Each row of a before or after table is a point. One or more steps were done to the points. Then noise was added and the rows were shuffled. The steps act on columns, c1 being the first. Name the steps. A step turns or swaps two columns, mirrors them in a line or flattens them onto one, adds a multiple of one to another, or multiplies or shifts one. Angles are multiples of 10 degrees, from the lower column toward the higher: turns from -170 to 170, lines from 10 to 170 but not 90. Use the fewest steps. Two steps may share a column if one is a turn and the other turns, adds or multiplies; they go together, in the order done. Otherwise the lowest column goes first.

Before:
[[+0.22, -0.60],
[-0.36, -0.70],
[-0.42, +0.17],
[-0.24, -0.09],
[+0.07, -0.57],
[+0.25, -0.25],
[-0.10, -0.51],
[-0.84, +0.36],
[-0.92, +0.27]]
After:
[[-0.94, +0.16],
[+0.17, -0.03],
[-0.90, +0.15],
[-0.23, +0.04],
[+0.28, -0.06],
[-0.01, +0.02],
[+0.32, -0.08],
[-0.43, +0.09],
[-0.24, +0.03]]
Steps: flatten c1 and c2 onto the line at 170 degrees

Before:
[[-0.10, +0.44, -0.33, +0.09, +0.53, +0.39, -0.60, +0.16],
[+0.47, -0.39, +0.30, +0.06, -0.35, -0.45, +0.07, -0.38],
[+0.29, -0.15, -0.50, +0.94, -0.09, -0.81, +0.26, +0.08],
[-0.31, +0.42, -0.17, +0.41, -0.18, -0.20, -0.02, -0.03],
[+0.61, +0.30, +0.78, -0.26, +0.24, +0.53, +0.23, -0.23],
[-0.19, -0.05, +0.09, +0.25, +0.46, +0.07, -0.10, -0.22],
[+0.08, +0.34, -0.47, +0.17, -0.22, -0.54, +0.23, +0.20],
[-0.08, +0.29, +0.17, -0.12, +0.53, +0.03, -0.08, +0.35],
[+0.74, +0.15, +1.14, -0.34, +0.54, +0.29, +0.34, -0.42],
[+0.71, -0.42, +0.28, -0.53, +0.02, +0.17, +0.32, -0.71],
[+0.61, -0.42, +0.64, -0.42, +0.13, +0.61, +0.59, +0.24],
[+0.12, -0.66, +0.52, -0.43, -0.16, +0.28, +0.86, -0.40],
[-0.12, +0.55, -0.15, -0.22, +0.91, +0.12, +0.09, +0.06],
[-0.29, +0.45, -0.06, -0.04, +0.52, -0.44, -0.43, +0.59]]
After:
[[-0.18, -0.16, -0.16, -0.39, +0.97, -0.05, +0.54, +0.10],
[-0.11, -0.76, +0.55, -0.68, -0.16, +0.27, -0.79, -0.40],
[+0.67, -0.01, +0.33, -0.18, -0.32, +0.01, -0.37, -0.36],
[-0.05, -0.50, +0.63, -0.63, +0.12, +0.88, -0.51, +0.26],
[-0.07, +0.05, +0.17, -0.33, +0.54, -0.04, +0.26, +0.32],
[+0.44, -0.25, -0.48, -0.02, -0.22, -0.31, +0.29, +0.22],
[+0.78, -0.23, -0.50, +0.71, -0.09, -0.33, -0.20, +0.10],
[-0.19, +0.12, +0.11, +0.02, +0.47, -0.07, -0.04, -0.23],
[-0.04, -0.26, +0.77, -0.46, +0.24, +0.86, +0.25, -0.22],
[+0.16, +0.32, -0.02, -0.27, +0.52, -0.51, +0.51, +0.62],
[+0.31, -0.25, +0.32, -0.75, +0.05, +0.66, -0.45, -0.71],
[-0.08, -0.02, -0.16, +0.19, -0.19, -0.35, +0.45, -0.04],
[-0.37, +0.51, -0.30, -0.15, +0.51, +0.22, +0.51, +0.13],
[+0.24, -0.35, +1.12, -0.54, +0.51, +0.71, +0.07, -0.39]]
Steps: turn c1 and c6 by 50 degrees; turn c2 and c7 by 100 degrees; shift c4 by -0.20

Before:
[[+0.27, +0.17, +0.78, -0.06, -0.12, -0.26, -0.68, +0.50, -0.26, +0.55, +0.50, +0.31],
[+0.56, +0.72, -0.15, +0.05, -0.21, -0.06, -0.77, +0.30, +0.04, -0.18, -0.06, -0.17],
[+0.05, -0.14, -0.40, -0.45, -0.27, +0.45, -0.14, +0.40, +0.23, -0.02, -0.38, -0.39],
[-0.12, -0.35, +0.22, -0.47, -0.43, -0.03, +0.14, -0.25, -0.10, -0.17, -0.48, +0.09],
[+0.53, +0.39, -0.35, -0.22, -0.06, +0.22, +0.27, +0.22, +0.34, +0.16, -0.32, +0.00],
[-0.13, +0.16, -0.12, -0.83, -0.94, +0.23, -0.31, -0.56, +0.23, +0.29, -0.34, +0.80],
[+0.30, -0.10, +0.64, -0.06, -0.88, +0.43, +0.43, -0.24, -0.74, -0.48, +0.49, +0.79],
[-0.50, -0.21, -0.23, -0.35, +0.21, -0.16, +0.30, +0.64, -0.77, +0.21, -0.30, -0.10],
[-0.41, +0.34, +0.20, -0.89, -0.17, -0.36, +0.23, +0.31, -0.61, +0.50, +0.13, -0.32],
[-0.29, +0.51, -0.33, -0.80, +0.20, +0.02, -0.16, -0.64, -0.52, +0.62, +0.48, +0.39]]
After:
[[-0.31, +1.15, +0.12, -0.79, +0.12, +0.04, +0.32, -0.63, -0.51, +0.73, +0.48, -0.23],
[+0.50, +0.99, +0.43, -0.26, -0.18, +0.24, +0.12, +0.11, +0.42, +0.16, -0.25, -0.14],
[-0.57, +0.33, +0.37, -0.33, -0.33, -0.20, -0.01, +0.58, -0.73, +0.07, -0.11, -0.13],
[-0.13, +0.23, +0.02, -0.48, +0.01, -0.02, -0.21, -0.22, -0.11, -0.01, -0.73, +0.13],
[+0.53, +1.30, -0.49, +0.00, +0.19, -0.16, +0.64, +0.31, +0.01, -0.24, -0.19, +0.04],
[+0.11, +0.47, +0.16, -0.37, +0.02, +0.46, +0.38, +0.38, +0.31, -0.33, -0.42, -0.20],
[+0.24, +0.48, -0.02, +0.01, +0.99, +0.45, -0.75, -0.22, -0.74, +0.32, -0.16, +0.88],
[-0.45, +0.94, +0.01, -0.80, +0.20, -0.35, -0.26, +0.36, -0.68, +0.05, +0.03, -0.52],
[+0.25, +0.79, -1.06, -0.02, +0.41, -0.28, -0.15, +0.47, -0.30, +0.57, +0.29, -0.18],
[-0.14, +0.81, -0.12, -0.86, +0.49, +0.26, +0.28, -0.56, +0.20, +0.79, -0.86, +0.31]]
Steps: shift c2 by +0.60; turn c3 and c7 by -130 degrees; mirror c5 and c11 in the line at 70 degrees; turn c10 and c12 by -50 degrees

Before:
[[+0.03, +0.00, -0.54, -0.38, -0.27, -0.48, +0.26, +0.33, -0.68, -0.01, -0.52, +0.15, +0.20, -0.19, -0.35, +0.30, -0.32, -0.14, -0.34, +0.20, +0.50, +0.37, -0.05, -0.16],
[-0.15, -0.33, -0.24, +0.42, -0.20, -0.03, +0.06, +0.56, -0.52, +0.44, +0.00, -0.27, +0.09, -0.12, -0.27, -0.60, -0.13, +0.55, +0.73, -0.22, -0.52, +0.30, -0.49, +0.50],
[+0.23, +0.42, -0.48, -0.11, -0.25, +0.36, -0.26, -0.46, -0.32, -0.20, +0.29, +0.43, -0.21, -0.52, +0.34, +0.25, +0.61, +0.15, +0.05, -0.43, -0.32, +0.00, -0.15, +0.04],
[+0.08, -0.33, -0.62, -0.69, +0.21, +0.06, +0.18, +0.06, +0.05, +0.17, -0.83, -0.35, +0.18, -0.07, -0.46, -0.68, -0.09, -0.23, -0.30, -0.04, +0.55, +0.47, -0.84, +0.51],
[+0.13, +0.08, +0.11, +0.28, -0.04, -0.30, -0.27, +0.44, +0.39, +0.28, +0.41, +0.09, -0.69, -0.33, +0.32, +0.07, -0.60, -0.19, +0.64, +0.06, +0.35, +0.17, -0.50, -0.40],
[+0.30, -0.40, +0.58, -0.09, +0.22, -0.15, -0.41, -0.52, -0.21, -0.74, -0.87, -0.51, +0.01, -0.18, +0.48, -0.51, +0.47, +0.00, +0.66, +0.61, +0.51, -0.51, -0.54, +0.10],
[+0.05, -0.02, +0.28, -0.80, -0.02, +0.45, -0.55, +0.29, -0.57, -0.09, -0.65, -0.45, -0.23, -0.37, -0.45, -0.63, +0.51, -0.24, +0.74, +0.27, -0.02, +0.55, -0.46, -0.05],
[-0.63, +0.29, -0.13, -0.40, -0.03, +0.10, -0.09, +0.03, -0.13, -0.59, -0.18, -0.08, +0.30, -0.23, +0.11, +0.20, +0.08, +0.46, -0.15, +0.31, -0.18, -0.64, -0.94, +0.27],
[-0.10, +0.02, +0.18, -0.38, -0.16, -0.39, -0.57, +0.14, +0.32, -0.67, -0.05, -0.13, -0.61, +0.14, +0.40, -0.58, -0.29, +0.35, -0.25, +0.16, -0.13, -0.03, -0.27, -0.35],
[-0.01, +0.33, +0.29, -0.28, +0.58, +0.27, -0.08, -0.13, -0.09, -0.23, -0.90, -0.50, -0.03, -0.03, -0.26, +0.19, +0.60, +0.18, -0.02, +0.01, +0.64, +0.00, -0.61, +0.05],
[+0.40, -0.41, -0.54, +0.36, -0.63, +0.33, +0.12, +0.54, -0.44, +0.49, +0.19, +0.06, +0.00, -1.05, +0.00, -0.75, -0.10, +0.30, +0.51, -0.51, -0.45, -0.51, +0.25, -0.53]]
After:
[[+0.06, -0.11, -0.57, -0.70, -0.33, -0.46, +0.11, +0.34, -0.76, +0.00, -0.55, +0.08, +0.13, +0.25, -0.23, +0.30, -0.47, -0.03, -0.32, +0.18, +0.52, +0.38, -0.04, +0.35],
[+0.07, -0.26, +0.17, +0.49, -0.03, -0.34, +0.48, +0.48, +0.38, +0.31, +0.40, +0.08, -0.72, +0.43, +0.45, +0.06, -0.90, +0.09, +0.64, +0.03, +0.35, +0.22, +0.35, -0.12],
[-0.02, +0.10, +0.23, -0.61, +0.66, +0.36, +0.02, -0.08, -0.10, -0.31, -0.92, -0.46, -0.06, +0.21, -0.28, +0.23, +0.98, +0.34, -0.05, -0.04, +0.65, +0.07, +0.60, -0.08],
[+0.28, +0.04, +0.52, -0.11, +0.27, -0.20, +0.08, -0.39, -0.25, -0.82, -0.82, -0.53, +0.05, +0.37, +0.45, -0.55, +0.75, -0.50, +0.65, +0.70, +0.47, -0.56, +0.44, -0.36],
[+0.48, +0.36, -0.55, +0.78, -0.65, +0.34, +0.50, +0.57, -0.62, +0.47, +0.17, +0.04, -0.02, +0.95, -0.03, -0.67, -0.20, -0.36, +0.56, -0.52, -0.45, -0.52, -0.56, +0.26],
[+0.07, -0.18, +0.20, -1.57, -0.02, +0.41, +0.25, +0.29, -0.57, -0.07, -0.59, -0.49, -0.14, +0.64, -0.40, -0.59, +0.75, -0.06, +0.69, +0.27, +0.00, +0.52, +0.32, -0.54],
[-0.24, +0.62, -0.20, +0.83, -0.14, +0.04, -0.42, +0.46, -0.55, +0.48, +0.02, -0.31, +0.10, +0.24, -0.31, -0.61, -0.16, -0.22, +0.82, -0.26, -0.54, +0.29, +0.48, -0.09],
[-0.07, +0.41, +0.18, -0.74, -0.19, -0.33, +0.50, +0.21, +0.24, -0.74, -0.09, -0.19, -0.62, -0.07, +0.42, -0.62, -0.39, +0.14, -0.28, +0.24, -0.10, +0.07, +0.32, -0.38],
[-0.64, +0.40, -0.12, -0.78, -0.05, +0.10, -0.26, +0.01, -0.19, -0.58, -0.16, -0.07, +0.27, +0.48, +0.00, +0.27, +0.15, +0.35, -0.16, +0.32, -0.30, -0.68, +0.79, -0.20],
[+0.20, +0.02, -0.47, -0.31, -0.26, +0.35, +0.00, -0.32, -0.34, -0.24, +0.23, +0.46, -0.32, +0.55, +0.27, +0.20, +1.02, +0.43, +0.02, -0.49, -0.32, +0.05, +0.00, -0.29],
[+0.10, -0.21, -0.52, -1.43, +0.21, +0.04, -0.58, +0.08, +0.07, +0.17, -0.79, -0.37, +0.13, +0.34, -0.53, -0.62, -0.15, -0.39, -0.38, -0.02, +0.55, +0.47, +0.78, +0.04]]
Steps: mirror c2 and c18 in the line at 50 degrees; multiply c4 by 2; turn c7 and c24 by 110 degrees; turn c14 and c23 by 160 degrees; multiply c17 by 1.6
